Each row is a point. A path goes straight from each point to the next, and from the last back to the first. The post is the endless flat space through its rows: a point in 2 columns, a line in 3, a plane in 4, and so on, so that a path can go around it. Count how often the path circles the post. Going back the other way cancels.
In the rows, zero is written as 128.

Post (1 x 2)
[[145 124]]
Path (18 x 2)
[[162 129]
 [148 174]
 [129 174]
 [161 167]
 [178 115]
 [161  34]
 [ 94  96]
 [109 131]
 [128  74]
 [152  94]
 [115  47]
 [ 80 168]
 [129 195]
 [169 139]
 [168 107]
 [140  59]
 [123  41]
 [166  86]]
Times around: 1

Post (5 x 6)
[[148 181 106 107 149 160]
 [144  57 102 179  97  97]
 [186 162  92 119 216 137]
 [107 120 169 149  66 132]
 [120 121 115  95 102 108]]
Path (15 x 6)
[[119  70  54 149 133  16]
 [ 64  99 174 131 131 126]
 [124 125 110  80 109 160]
 [249 166  68 101 171 146]
 [185 199  40 113 168 131]
 [163 127 111 186 195 108]
 [ 86 127 171 136 133 190]
 [159 104 112 137 105 137]
 [165  76 114 141  68 171]
 [144  53  76 102 130 101]
 [134 131 140  79  88 139]
 [172 171  49 115 126 135]
 [122 170 123 143 145 101]
 [101 104 155 129 175 132]
 [ 48 109 158 144  97 161]]
Times around: 2

Post (11 x 12)
[[156 109 134  88 101 120  79  60 165 186 138 122]
 [ 84  81  84  95 112 163 131 110 184 124 140  94]
 [101 127  76  81 102 105  70 104 120 102 149 166]
 [ 83 139 116  96  82 105 100 130 110 104 162  88]
 [139 115 124 150  74 135  99 128 133 153  49 173]
 [121 158  79  64 144 145 111 101  86  76 105  92]
 [ 94  51  99 120 140 128 195  68 153 117 133  95]
 [110 102  66  85 141 170 149 117 143 186 190 123]
 [130 111  70 136 100 132  78  91 120  83 141 108]
 [148  70 122 100 117 157 117 120 134  96 152 122]
 [181  97 127 112 175 116 156 163 238 249 127 140]]
Path (20 x 12)
[[121  98 108 164 124 122 151  89 185 174 148 145]
 [ 96 105  94  47 154 153 219  83 230 140 101  81]
 [166  38 110 158  75  94 122  87 157 162 110 138]
 [122  85 127 107  88 128 157  88  93 152  81  99]
 [195  94  96  87  83 162  57 141 147 149 193 151]
 [ 88 116 111 128  79 190 157 115 128 102 126 126]
 [100  69 139 123  90 159 124  80 198 183 165  95]
 [ 90  78 104 184 108  97 125  95 121 141 104 123]
 [ 90  59  83 123  95 182 171 123 152 161 118  99]
 [ 80  56  83  76 106 200 203  94 186 143 167  85]
 [114 135 103 145 126 114 184  96 157 154 153 145]
 [ 76 113  68 205  77 169 106  70 122 122  95 103]
 [122 106  74  88 164 164 136 168 161 134 178  47]
 [150  71  21 116  82 160  81 123 154 125 163 105]
 [146 186  99  60 105 119  89 109 109 125 151 118]
 [118  55 123 160 128  99 162  54 152  92 116 145]
 [133 129 110 121  63 130 110 109 183 159 116 146]
 [130  52  76  63 125 201 195  41 125 185 128 102]
 [110  42 167  68  78 152  81 129 109 152 117 134]
 [ 87  69  73  73 156 217  95 108 178 193 120 143]]
Times around: 1

Post (17 x 18)
[[142 158 155 168 109 146 177 163 135  92 107 155 126 126  76 135 158 134]
 [142 109 143 140  75 167  98 119  94  89  96  85 118 125 214 144 100 150]
 [107 161 161 127 145  74 136 120 141 178 125 138 142 105 119 113 112  93]
 [119 180 128 157 116 119 152 147 117 119 155 126 137  96 107 151 144 149]
 [112 146 109 118 142 112 133 151 160 129 118 127 117 124 114 147 165 153]
 [110 130 158  91 110  87 163 149 138 155 102 158 163 111 124 128 106 138]
 [132 114 186 172  80 165 113 133 107 137 116 132  85 161 175 160  66 187]
 [131 138 152 111 130 138 114 104 127 129 138 111 135  90 116 151 111 165]
 [153 144 135 137 131 139 180 152 157 113 143  91 134 126 100 158 174 130]
 [137 134 108 125 154 106 118 123 135 150 156 167 131 104 170 109 148 142]
 [100 133 169 128 164  88 162 165 140 150 122 142 154 107 121  85 111 143]
 [137 118 109 117 111 123 128 180 137 144 157 127  69 114  65 174 131 136]
 [110 154  97 107 139 135 163 145 143 157 142 131 130 110  98 119 120 131]
 [102 136 165 143 117 133 113 126 162 127 148 163 160 117 163 116 112 145]
 [ 93 163 140  88 186 108 132 128 107 142 147 173 138 116 156 132 114 110]
 [131  91 133 160 105 120 135 110 105  87 105 122 136 148 162 149 104 136]
 [159 117 159 188  76 175  94 147  98 110 123 116 153 173 166 131 108 162]]
Path (26 x 18)
[[133 179 128 156  99 142 149 104 171 121 152  68 191 127 143 135 121 109]
 [191 127  76  96 117 149  87 168 106 188 140 126 178 119 174  97  99 134]
 [102 173 153 210  90 105 153 137 155  77 161 212 162  79 135 130 167 131]
 [170 152 158 162 104 128 153 134  99 144 118 162 147 103 125 152 132 117]
 [147 173 172 142 135 123 129 159  97 148 124 223 160 125 106 101 104  82]
 [100 182 167 151 130 100 154 136 131  78 111 148 157  90  94  83 122 147]
 [ 72 145 149  80 158 147 111 185 174 172 175 164 143 107 163  80 126 176]
 [143 130 115 134 120 144 147 146 146 123 136 169 153 138 111 160 191 152]
 [180 117 112 147 110 133 148 167 166 141 133 121 177 105  80 126 152  90]
 [160 106 146 145 147  98 192 128 116  65  95 157 150 127 145 147 135 167]
 [126 149 121 126 191 120  94 122 137 104 173 157 124 104 194  74 171 139]
 [122 121 101 132 114 170 101 137 113  68 129 132  95 141 194 169 172 182]
 [112 105 141 122 110 134 112 148 151 183 110 125 127 136 110 151 127 156]
 [132 152 140 159 166  89 171 169 136 141 111  91 122 122 139 135 110 136]
 [155 157 153 147 116 126 207 249 145 135 154 153 101 113 119  98 135 193]
 [123 130 140 161 141  89 124 153 172 129 140 172 163 117 122 126 122 150]
 [148 124 144 131 171 137 124 139 172 165 165 119 158 103 115 119 167 136]
 [133  83 142 129 106  84 132 179 163 183 167 123 130  84  81 110 134 160]
 [ 82 111  95  57 151 143 115 122 162 157 180 129 134  82 186  94 117 203]
 [161  96 160 114 127 155 130  98  90 123  96 148 151 102 174 105 108 183]
 [162 137 167 143 131 126 165 121 120 120 111 127 176 113 113 151 128 144]
 [158 147 109 159  89 125 130 132 128 127 158  76 153 104 129 144 116 148]
 [ 83 180 109 111 183 105 160 101  92  84 144 202  85 111 168 180 148 166]
 [108 113 119 149  78 112 110 150 144 142 147 163 113 116  91 134 164 175]
 [120 156 165 160 116 119 168 132 132 142 110 141 133 164 113 159 144 118]
 [163 136 135 131  80 117 201 167 120 119 144 144 105 114  82 135 168 151]]
Times around: 2

Post (17 x 18)
[[140 122 139  86 136 133 134 121 109 112 132 109 137 115 147 122 132 128]
 [138 148 156 125 117 118 159 131  96 163 116 114 184 107 108 104 101  74]
 [105 154 143 166 144 119 133 114 130 119 169 157 127 119 139 161 129 141]
 [122 140 173 128 159 136 169 136 133 125 127 142 118 136 151  91 143 137]
 [141 100 147 180 135 164 117  78 134 110 128 137 161  98 140 110 121 122]
 [109 168 116 138  96 157 150 102 141 136 150 119 174  98 140 142 117 100]
 [150 104 194  70 154  72 149 100 136 163  60  95  96 126 129  94 139 103]
 [147 110 120 146 138 151 161 119 124  81  93 155  95 163 166 134 151 142]
 [106  99 126 148 125 155 155 125 109 118 136 162 142  92 140 119 153 138]
 [129  74 127 102 125 155 168 110 106  84  87 112 148 199 197 180 135 161]
 [149 187  99 150  96 152  99 160 137 167 179 133  79 147  77 161  96 182]
 [144 111 134 144 182 148 147 159 129 120  52  99 129 133 109 129 167 115]
 [178 112 130 115 151 112 145 165 184 147 124 136  71 155 132 188 137 172]
 [121 113 124 181 170 111 119 106 160 129 118 159 155  95 130  86 129 138]
 [122 146 134 148 111 104 131 141 135 110 155 134 145 133 118  87 169 125]
 [156 147 118 147 136 131 156 147  96 135 123 124 131 121 155 107 196 133]
 [118 132 110 152 142 131 125 140 155 133 187 168  84 144 152 149 132 131]]
Path (28 x 18)
[[143  72 114 159 145 121 137 138 116 139 136 138 220  89 163  48 140 114]
 [109 113  95 179 133 104 129 172 115 127 180 146 175 108 106 127 168  91]
 [129 106 119  48 138 164 151 100 153 122 145 127  90 116 139 167  75 137]
 [185 150 152 151 128 128 117  92 168 137 122 123 147  82 129  68 164 105]
 [132 117 169 128 249 101  96 154 171 142  67 125 132 153 123 113  87 108]
 [148 139 126 134 105 157 141 140  77 114  95 121  99 116 131 111 122 105]
 [157 138  93 194 121 140 131  97 152  96 170 108 141 102 157 187 172 127]
 [127 110 193 125 143 114 176  97  96  93  76 107 148 177 124 145 116 126]
 [182 129  76 203 130  71 128 139 177 149 111 155 105 196 143 111 193 105]
 [ 90 120 137 123 135 176 147 174 152 100 108 155  86 171 103 111 123 144]
 [146  91 159  96 137  78 158 148 124 133  82 148  63 191 162 160 121  89]
 [ 70 135  91 160 138 145 151 157 111 162 167 154 149 123 133 155  84 139]
 [166 124 122 153 131 122  97 128  79 132 179 130  83 116  86 126  90 111]
 [144 150 157 111 177 147  96  92  65  82  99 103  77 157 101 148 121 169]
 [122 130 180  97 175 132 143 127 157 155 147 161 131  86 168 114 169 155]
 [127 157 122 108 156 165 137 141 118 157  69 120 115 116 146 130 135 114]
 [102 164 120 162 121 171 161 132 124 134 145 104 136  62 148 155 193  94]
 [228  76 117 169 142 128 179 163 188 156 166 165  61 106 165 141 191  93]
 [153 116 132 125 123 144 191 142 146  92 115 120 141 182 147 146 167 149]
 [131 120 125  88 210  95 172 107 100 158  79 147 159  89 185 177 130  95]
 [113 164 128 105 156 157 131 148 152  82  96 142 101 139 132 122 140 128]
 [211 118  86 201 103 141 117 108 117 107  78 152 112 131 134 127  87 112]
 [156  81  70 154 150 104 148 157 118 142 100 131 150  72 122 119 176 125]
 [187 157 165 140 152 134 152  67 178 125 132 131 129 129 173  52 115 168]
 [163 116 121 137 169 185 125 142 180 128 146 124 100 183 144 155 107 129]
 [107 141 110 161 142 152 155 149 138 128 128 184 136 127 121 111 110 134]
 [181 115 166 109 133 104 135 150 129 151  62 106 139 130  79 125  85 100]
 [171 157 155 163 161  96 145 140 158 170 146 145  74  91 139 114 115 143]]
Times around: 5

Post (17 x 18)
[[105 150 124 117 103 159 194  85  85 100 124 169  73 103 137 118 149 124]
 [103 124 108 117 155 158 169 119 120 112 151 149 127 136 124 136  52  85]
 [176 134 132 159 159 104 137 145 136 125  93  82 127 134 168 169 143  80]
 [130  84 162 148  87  99 193 122  76 103 115  88  77 107 144 179  79 161]
 [140 136 140  79 151 125 165 147 144  90 167 118 114 108  68 138 158  98]
 [158 141  91 121 124 103 104 169 101 247 186 117  51 156 161 130 124 128]
 [110 116  94 113 155 130 119 113  92 156 103 158 110 101 136 142 149 123]
 [ 96 114 141 109 128 137 113 175 117 122  73  92 150 131 131 117 116 137]
 [110 127 127 107 148 146 112 134 124 135 121 117 166 140 175 147 140 140]
 [125 124 124 163 184 124 149  81 143 100 159  94  93 166 115 148 126 148]
 [112 134 141 132 135 101 102 144  90 108 131 100 142 118 123 150 145 126]
 [150 115 172 108 124 132 107 110  79 134 119 153 122 140  79 144 123 140]
 [141 140 138 152 153 128 122 115 148  82 126 149 137 133 155  97 127 154]
 [140 120  99 130 181 119 134  69 106 114 127 102 139 134 150  98 111 123]
 [142 135 105 117 154 141 132 139  92  87 103 149 133 152 162 135 144 113]
 [159  82 166 114 146 186 137 174 133 117 154 164 107 133 158  64 147 119]
 [115 115 112 133 102 151 115 111 130  89  77 129  87 100 199 138 148 122]]
Path (31 x 18)
[[116  82 117  82 143 163 130 163  58 166  78 176  64 148 141 158 100 125]
 [141 143 129 129 187 128 172  97  95 147 142 118 156 137 157  69  98 150]
 [173 120  56 118 198 142 159 127 117 145 145 169  83 158 166 226 119 122]
 [ 96 169 132 159 124 117 126  89 102 178 165 107 128 149  96 143 116 180]
 [161  90 106 162 147  69  95 125 147  19  53 123 108  94  99 136 144  78]
 [137 163 148 134 107  82 128 125 110 127 142 140 123 123 117 106 113 103]
 [111 153  94 111 199 149 221  68 141  59 127 150 118 115 185 178 157 101]
 [ 98 123 128  94 163 102  94 137  62 166 120 156 143  96  76 175 153  81]
 [156 148 100 148 111 112 115 125  73  83  90 156 115 140 168 129 149  66]
 [143 150 159 110  40 169  79 184  76  74 150 156 106 168 176  86 132 137]
 [119 136 119 108 122 161 101 113 118  76  77 136 136 125 166 102 155 186]
 [148 165 134 114 133 151 154 131  74 105 124 135 132 139 119  99  96 115]
 [153 141 107 164 228  59 140 113 105 189 175  83 155 137  99 135 136 149]
 [ 70 155 124 106 127  98 129 126 141 162 195 107 150  94  89 115 112 164]
 [104 163  46 131 163 124 154  76  72 108  50 185 162 148 127  92   7 149]
 [159  83 128 116 176  89 176 152 104 149 127  51  68  84  48 159 136 105]
 [142 106 148 121  97 107 138 116  86 139 173 113 133  89 141  62 120 219]
 [181 124 154 151 173 111 126 156 110 181 140  90 145 193 166 129 189 154]
 [107  84 139 138 124 127 137  65 144 114 170 142  67 118 151 187 136 138]
 [139 146 134 117 166 167 163 137  82 166 131 177  99 142 180  48 121 100]
 [146 118 158 156 134  93 123 120 132 145  77 127 117 127 145 137 103 167]
 [ 77  79 135 114 146 161  70 121 133 124  90 216 164 132 154 146 159 149]
 [165  88 123 148 143 131 151 186 107 122 163 106 125 160 197 113 118 129]
 [110 193 104 149 154 103 144 169 150  92 136 119 178 145 170  97 112 184]
 [109 120  91 178 160 132  99 134  81 111 100 161 144 148 165 147 151  82]
 [168  82 174 127 128 118 202 103 157 100 132 147 121 129 133 106 124 139]
 [132 201  50 116 149  51 166 144  62  91 133 136 125 107 172  80 156 127]
 [165 110 132 140 158 134 167 107 141 121 206 139  96 198 173 243 118 104]
 [121  89 130  95 102 150 141 154 188 144  99 110 118  71 152 110 123 107]
 [126 153 214 123  74 169 140 135 159  86  93  80 146  92 163 120 210 155]
 [100 167 102 146 197  89 125  78 159  96 164 136 129  64  82  91 157 151]]
Times around: 0
